Every row gives one point. A path goes straight from each point to the next, and from the last back to the first. The post is the endless flat space through its rows: a point in 2 columns, a line in 3, a plane in 4, and so on, so that a path can go around it. Count how often the path circles the post. Going back the other way cancels.

Post (2 x 3):
[[ 0.01  0.41  0.16]
 [-0.23 -0.39 -0.11]]
Path (29 x 3):
[[-0.08  0.00 -0.24]
 [-0.56 -0.24 -0.39]
 [-0.60 -0.84 -0.12]
 [ 0.19  0.26  0.66]
 [ 0.21  0.50  0.42]
 [-0.32  0.16  0.54]
 [-0.08  1.91  0.29]
 [-0.51 -0.75 -0.15]
 [-0.06 -0.61  0.28]
 [ 0.14  0.41  0.33]
 [-0.44 -0.54  0.20]
 [-0.39  0.08  0.01]
 [-0.07  0.70 -0.34]
 [-0.04  0.89  0.16]
 [-0.11  0.35  0.22]
 [ 0.37  0.75  0.76]
 [ 0.02  0.01 -0.04]
 [ 0.17  0.72 -0.35]
 [ 0.26  0.38  0.15]
 [ 0.11 -1.20 -0.12]
 [-0.04  0.26 -0.18]
 [-0.17  0.75  0.00]
 [-0.04  0.71 -0.20]
 [-0.03 -0.54 -0.47]
 [-0.25 -0.28 -0.36]
 [ 0.11  0.11 -0.03]
 [ 0.09  0.21  0.30]
 [ 0.23 -0.01  0.61]
 [ 0.05 -0.40 -0.07]]
Times around: 1

Post (7 x 8):
[[-0.29  0.08 -0.32  0.15  0.21  0.44  0.40  0.48]
 [ 0.31  0.31  0.25  0.17 -0.03 -0.78  0.50 -0.12]
 [ 0.08  0.52  0.70  0.21 -0.33 -0.74  0.34  0.17]
 [-0.02  0.06 -0.42 -0.09 -0.22  0.50 -0.19  0.01]
 [-0.26 -0.37 -0.22  0.13 -0.66 -0.17  0.06 -0.31]
 [ 0.32 -0.04  0.44  0.17  0.04  0.36 -0.60 -0.14]
 [-0.09 -0.39 -0.89 -0.48 -0.14  0.37  0.42  0.27]]
Path (29 x 8):
[[ 0.10  1.05  0.73  0.05 -0.54 -0.81 -0.13  0.23]
 [-0.07  0.02  0.44 -0.08 -0.51 -0.32  0.17  0.72]
 [ 0.15 -0.70 -0.44  0.27  0.25  0.87  0.23  0.30]
 [-0.10 -0.64 -0.10  0.01  0.41  0.61  0.48  0.50]
 [ 0.42  0.12  0.23 -0.28 -0.07  0.11  0.63  0.44]
 [ 0.54 -0.44 -0.14 -0.26 -0.42  0.42  0.19  0.18]
 [ 0.36 -0.17 -0.13 -0.53 -0.35 -0.06  0.28  0.03]
 [-0.32 -0.29 -0.20 -0.17 -0.06  0.14 -0.03 -0.18]
 [-0.44 -0.15 -0.58  0.31  0.44  0.33  0.35  0.19]
 [-0.49 -0.48 -0.69  0.45 -0.21  0.10  0.04  0.14]
 [ 0.01  0.45 -0.55  0.28  0.65  1.03  0.07  0.76]
 [ 0.19  0.06  0.09  0.13 -0.05 -0.36 -0.38 -0.27]
 [-0.64  0.75  0.22  0.20 -0.55 -0.62  0.08 -0.02]
 [-0.14 -0.25 -0.16 -0.13 -0.57 -0.21  0.38 -0.30]
 [ 0.57  0.64  0.15  0.03 -0.11  0.42  0.00  0.00]
 [ 0.13  0.75 -0.26  0.07 -0.28  0.01  0.96  0.40]
 [-0.04  0.03 -0.94 -1.00  0.01  1.03  0.36  0.49]
 [-0.34  0.19 -1.40 -0.21  0.16  0.41 -0.21 -0.59]
 [ 0.04  0.00 -0.86 -0.50  0.23  0.70 -0.36  0.30]
 [ 0.24  0.96 -1.36 -0.53  0.69  0.23  0.07  0.48]
 [ 0.07  0.00  0.54  0.31  0.02 -1.24  0.34 -0.27]
 [-0.01 -0.08 -1.16 -0.18 -0.14  0.21 -0.02 -0.15]
 [-0.49 -0.70 -0.08  0.79 -0.77 -0.38  0.51  0.00]
 [-0.16  0.24  0.59  0.43 -0.32 -0.15  0.51  0.33]
 [ 0.09 -0.04  0.93  0.28 -0.68 -0.63  0.40 -0.35]
 [ 0.53  0.39  0.66  0.20 -0.33  0.04 -0.35  0.02]
 [ 0.24  0.38  0.82  0.43 -0.53  0.12 -0.88  0.16]
 [ 0.31  0.21 -0.07 -0.31 -0.50 -1.01  0.11 -0.29]
 [-0.02  0.27 -0.81 -0.19 -0.11  0.15  0.07 -0.18]]
Times around: 1

Post (10 x 11):
[[-0.44  0.13 -0.19  0.37 -0.33  0.03  0.75 -0.12  0.25 -0.42 -0.22]
 [-0.39  0.11  0.43 -0.67  0.08  0.72 -0.24 -0.38 -0.24 -0.21  0.20]
 [ 0.40  0.23  0.62  0.32  0.36  0.06  0.07 -0.09  0.63  0.26  0.16]
 [ 0.25  0.12 -0.24  0.71 -0.02 -0.28 -0.40 -0.18 -0.06 -0.26  0.54]
 [-0.03 -0.01  0.11  0.85  0.27  0.09 -0.33  0.29  0.29  0.38 -0.19]
 [ 0.09 -0.16  0.10 -0.19  0.50  0.18  0.21  0.03 -0.51 -0.04  0.13]
 [ 0.48  0.55 -0.63 -0.23  0.15 -0.14 -0.68 -0.23  0.33  0.20  0.29]
 [-0.41 -1.20  0.32  0.30 -0.21  0.60 -0.16  0.05  0.15 -0.47 -0.29]
 [-0.16 -0.65  0.30 -0.37 -0.03  0.82  0.59  0.01 -0.12  0.37  0.39]
 [ 0.02 -0.83 -0.24  0.75  0.11  0.17 -0.17 -0.45  0.44  0.18  0.00]]
Path (30 x 11):
[[-0.99 -0.12 -0.52  0.03 -0.40  1.19 -0.96  0.57 -0.21 -0.16  0.50]
 [-0.32  0.89  0.28  1.02  0.17 -0.11  0.42 -0.27  0.60 -0.48 -0.57]
 [-0.03 -0.21 -0.39 -0.17 -0.07 -0.02  0.62 -0.46 -0.23 -0.65 -0.15]
 [-0.71 -0.12  0.60  0.30 -0.38  0.60  0.05 -0.68 -0.17 -0.05  0.45]
 [-0.16 -0.67  0.46  0.73  0.11 -0.34 -0.12 -0.08  0.76 -0.14 -0.08]
 [ 0.07 -0.43  0.44 -0.21 -0.09 -0.01  0.08 -0.27  0.16 -0.17  0.14]
 [ 0.24 -0.94 -0.99 -0.44 -1.08  0.37  0.33  0.24 -0.11  0.28  0.05]
 [ 0.96  0.88  0.84  1.26  0.06  0.07 -0.83  0.41  0.28  0.41  0.47]
 [-0.70 -0.03  0.37  0.47  0.32  1.02  0.37  0.05  0.48 -0.17 -0.21]
 [-0.52  0.08  0.79  0.68  0.08  0.56 -0.56  0.10  0.85  0.03  0.08]
 [-0.20 -0.47 -0.19 -0.41  0.25 -0.05 -0.18  0.16 -0.62 -0.14  0.21]
 [ 0.14  0.06  0.10 -0.03  0.41 -0.02 -0.72 -0.09  0.32 -0.71  0.29]
 [-0.55  0.30 -0.39 -0.29  0.03  0.91  0.13 -0.04  0.45 -0.16 -0.41]
 [ 0.36 -0.17 -0.14 -0.11  0.03  0.10  0.23  0.42 -1.18 -0.60  0.78]
 [-0.03 -0.13  0.41  0.70  0.05 -0.28  0.08  0.14 -0.36 -0.48 -0.65]
 [ 0.11  0.07 -0.08  1.22  0.42 -0.09 -0.57 -0.67  0.59  0.90 -0.12]
 [-0.30  0.32 -0.11  0.26 -0.51  0.72 -0.45 -0.64 -0.01 -0.09  0.01]
 [ 0.32  0.14  0.51  0.39  0.28  0.82 -0.11  0.23  0.30 -0.12  0.31]
 [ 0.16  0.82  0.49 -0.13  0.83  0.32  0.05  0.15  0.69  0.15  0.38]
 [ 0.32 -0.65  0.38 -0.15  0.44  0.05 -0.37  0.28 -0.17 -0.29  0.16]
 [ 0.25 -0.95 -0.11  0.21 -0.15 -0.25  0.54  0.02 -0.04  0.00  0.62]
 [ 0.37 -0.28  0.28  0.18  0.98  0.02 -0.34  0.64  0.30  0.74  0.29]
 [-0.04  0.37 -0.19  0.01  1.02  0.82 -0.19 -0.64  0.65  0.60  0.04]
 [ 0.75 -0.26 -0.61  0.51  0.02  0.23  0.10 -0.03  0.15 -0.08  0.18]
 [ 0.57  0.48  0.39  0.47  0.04 -0.25 -0.05  0.19 -0.17 -0.23  0.31]
 [ 0.78  0.01  0.34  0.25  0.50 -0.68 -0.36 -0.10  0.58 -0.14 -0.14]
 [-0.09 -0.22 -0.42 -0.20  0.12 -0.03  0.61 -1.15 -0.11 -0.06  0.49]
 [ 0.68 -0.61  0.25 -0.32  0.62 -0.49  0.90  0.05 -0.51 -0.33 -0.31]
 [ 0.53 -0.46 -0.02  0.27 -0.02  0.14  1.02  0.05  0.71  0.26 -0.15]
 [ 0.53 -0.26  0.03  0.10  0.52  0.40 -0.14 -0.02  0.06 -0.39  0.34]]
Times around: 0

Post (17 x 18):
[[ 0.26  0.10  0.08 -0.05  0.09 -0.33  0.36 -0.14 -0.15 -0.58  0.28 -0.38
  -0.02  0.10 -0.03  0.47  0.26 -0.47]
 [ 0.27  0.49 -0.29 -0.73 -0.03 -0.12  0.49  0.41  0.24 -0.71  0.81  0.18
   0.15  0.70 -0.54 -0.07 -0.08  0.04]
 [-0.11 -0.28 -0.18 -0.08  0.61 -0.19 -0.68 -0.23 -0.24  0.24 -0.08 -0.06
  -0.38 -0.28  0.14 -0.41 -0.51 -0.55]
 [-0.57  0.56  0.67  0.09  0.09  0.28 -0.40 -0.55  0.09 -0.33 -1.09 -0.55
  -0.59  0.48  0.29 -0.26  0.26  0.09]
 [-0.17  0.56 -0.77 -0.48 -0.01 -0.35  0.53 -0.05  0.38 -0.57 -0.03  0.05
  -0.71 -0.19 -0.11 -0.43  0.50 -0.06]
 [-0.68  0.00 -0.44  0.63  0.48 -0.52 -1.10  0.06 -0.45  0.07 -0.15  0.00
  -0.27  0.45  0.56 -0.09  0.60  0.84]
 [ 0.14 -0.09  0.05  0.16  0.28  0.28  0.40  0.42  0.07 -0.32  1.06 -0.09
   0.09 -0.65  0.11 -0.58  0.62 -0.10]
 [-0.14 -0.33  0.17  0.09 -0.21  0.63 -0.08  0.52 -0.34  0.13 -0.44 -0.50
  -0.12  0.94 -0.15  0.33 -0.88 -0.02]
 [ 0.45 -0.42 -0.16 -0.06 -0.34 -0.08 -0.50  0.33 -0.30  0.17 -0.55 -0.66
   0.27  0.09 -0.27  0.13 -0.30  0.27]
 [-0.46  0.75  0.75  0.08  0.64  0.53 -0.81  0.12 -0.60  0.05 -1.08 -0.39
  -0.70  0.14  1.06  0.27 -0.55 -0.39]
 [-0.14  0.36 -0.20  0.44 -0.34  0.17  0.12 -0.17  0.08  0.32  0.32  0.50
   0.31  0.17  0.27 -0.27  0.44  0.75]
 [ 0.52 -0.49 -0.39  0.64  0.24  0.38 -0.43 -0.23  0.20  0.07 -0.40 -0.26
  -0.30 -0.06  0.14 -0.38  0.26  0.37]
 [-0.21  0.70  0.21 -0.04  0.95  0.34  0.40 -0.22  0.33  0.04 -0.43 -0.25
   0.44  0.07  0.26  0.07 -0.67  0.02]
 [ 0.16  0.25  0.09  0.48  0.15 -0.71  0.02 -0.06  0.45 -0.68 -0.19 -0.26
   0.13  0.19 -0.44 -0.12 -0.15 -0.61]
 [-0.19 -0.07 -0.09  0.19  0.05  0.53 -0.11  0.02  0.14  0.05  0.16  0.03
  -0.17 -0.20 -0.60  0.08  0.07 -0.15]
 [-0.53  0.21  0.44 -0.69  0.37  0.37  0.26  0.41  0.37 -0.32  0.12  0.89
   0.22  0.17  0.54 -0.31 -0.43  0.26]
 [-0.15  0.19 -0.14  0.18 -0.08  0.24 -0.12  0.10  0.73  0.12  0.26 -0.19
   0.06  0.95  0.51  0.28  0.27  0.86]]
Path (27 x 18):
[[ 0.00  0.44  0.77  0.33  0.41  0.11 -0.17 -0.51 -0.61 -0.02 -0.72  0.34
   0.11  0.25  0.82 -0.31 -0.83 -0.20]
 [ 0.22  0.00  0.03 -0.16 -0.52  0.80 -0.04  0.40 -0.50  0.47 -0.43 -0.19
   0.33 -0.58  0.22  0.20 -0.88 -0.19]
 [ 0.22  0.10  0.42 -0.04 -0.65  0.07  0.68 -0.06  0.64  0.06  0.60 -0.47
   0.87  1.33  0.33  0.08 -0.26 -0.11]
 [ 0.18  0.77  0.14 -0.20  0.92  1.20  0.33  0.02 -0.05  0.32  0.45 -0.35
   0.15 -0.91  0.16 -0.90  0.87  0.02]
 [-0.16 -0.04  0.30  0.55  0.03 -0.78 -0.43 -0.10  0.38  0.10 -0.62  0.75
  -0.09  0.59  0.32 -0.47 -0.76  0.04]
 [-0.28 -0.20  0.10  0.44  0.47 -0.50  0.01 -0.46 -0.41 -0.45 -0.66  0.10
  -0.34 -0.15  0.49  0.05 -0.11 -0.08]
 [ 0.32 -0.07 -0.08  0.18 -0.03  0.11 -0.40  0.46  0.12 -0.27  0.12 -0.10
  -0.34  0.22 -0.38  0.07  0.03 -0.04]
 [ 0.39  0.44  0.09 -0.70 -0.65 -0.51 -0.32  0.03  0.23  0.05  0.78 -0.40
  -0.37 -0.12  0.17  0.19  0.89 -0.13]
 [-0.21 -0.35  0.33 -0.43  0.35  0.33 -0.01 -0.22  0.49 -0.07  0.12 -0.51
  -0.26  0.20 -0.33 -0.18 -0.42 -0.06]
 [ 0.40  1.19 -0.25 -0.58 -0.14 -0.34  0.74  0.29 -0.10 -1.03  0.14 -0.01
   0.42 -0.48 -0.63 -0.29  0.23 -0.03]
 [ 0.31  0.39  0.05 -0.32 -0.38  0.11 -0.20 -0.21  0.16 -0.09  0.46  0.32
   0.41  0.67 -0.05  0.04 -0.10  0.05]
 [-0.21 -0.46 -0.32 -0.59 -0.36  0.16  0.18  0.42  0.46  0.35  0.11 -0.07
  -0.16 -0.01  0.30 -0.12 -0.02 -0.17]
 [ 0.43  0.42  0.22 -0.03  0.60 -0.07  0.75  0.19 -0.06 -0.49 -0.09  0.16
  -0.05 -0.12  0.51 -1.16  0.12  0.10]
 [-0.44 -0.49  0.81  0.15 -0.20  0.80 -0.03 -0.14  0.47 -0.18  0.77  0.13
  -0.51  1.05  0.48 -0.04  0.09  0.51]
 [ 0.44  0.22  0.06  0.33  0.15  0.19 -0.21  0.15 -0.31 -0.30 -0.43 -0.47
  -0.56 -0.34  0.98  0.00  0.19 -0.15]
 [-0.07  0.23  1.11 -0.11  0.94  0.77 -0.12  0.57 -0.18 -0.31 -0.39 -1.05
   0.17 -0.46  0.39 -0.82 -0.20  0.35]
 [ 0.40 -0.38 -0.13 -1.24 -0.60 -0.15 -0.12  0.25  0.52  0.01  0.88 -0.30
   0.14  0.30  0.75 -0.04 -0.18  0.82]
 [-0.19  0.25  0.72 -0.88  0.04  1.42 -1.11  1.16 -0.65 -0.49 -0.65 -0.23
   0.01  0.08 -0.75 -0.64 -0.71 -0.23]
 [ 0.52 -0.13 -0.11 -0.14 -0.25 -0.07 -0.75  0.49  0.07 -0.29 -0.33 -0.22
  -0.01 -0.13 -0.47 -0.35 -0.04 -0.30]
 [ 0.40  0.91 -0.02 -0.16 -0.76  0.01  0.17  0.34 -0.12  0.51 -0.34  0.59
   0.30 -0.11 -0.30 -0.80 -0.19  0.45]
 [-0.05 -0.06  0.43 -0.44  0.19 -0.26 -0.11 -0.77  0.28 -0.51  0.13  0.80
  -0.91  0.27  0.05  0.78  0.21 -0.31]
 [-0.48  0.20  0.41  0.17  0.68  0.19  0.17 -0.08 -0.64  0.26 -0.78  0.08
  -0.06 -0.09  0.50 -0.09 -0.23  0.07]
 [ 0.45 -0.31 -0.07  0.03  0.32  0.29 -0.67  0.54 -0.42  0.93 -0.23  0.33
   0.62  0.71  0.36  0.37 -1.33  0.93]
 [ 0.30 -0.60  0.14  0.50  0.34  0.53 -0.63 -0.25 -0.77  0.31  0.03 -0.42
  -0.29 -0.50  0.31 -0.36  0.21  0.47]
 [-0.18  0.11  0.15 -0.46  0.56  0.42  0.95  0.31  0.15 -0.58  0.88 -0.25
  -0.10  0.31  0.46  0.37  0.24  0.22]
 [ 0.48  0.18 -0.12 -0.65  1.05 -0.64 -0.23  0.59 -0.04 -0.22  0.15 -0.51
   0.52  0.05  0.11  0.63 -0.79 -0.38]
 [-0.52  0.61  0.14 -0.32 -0.33  0.40  0.10  0.89 -0.49  0.00  0.41 -0.01
   0.20  0.07 -0.94 -0.10  0.11  0.34]]
Times around: 3
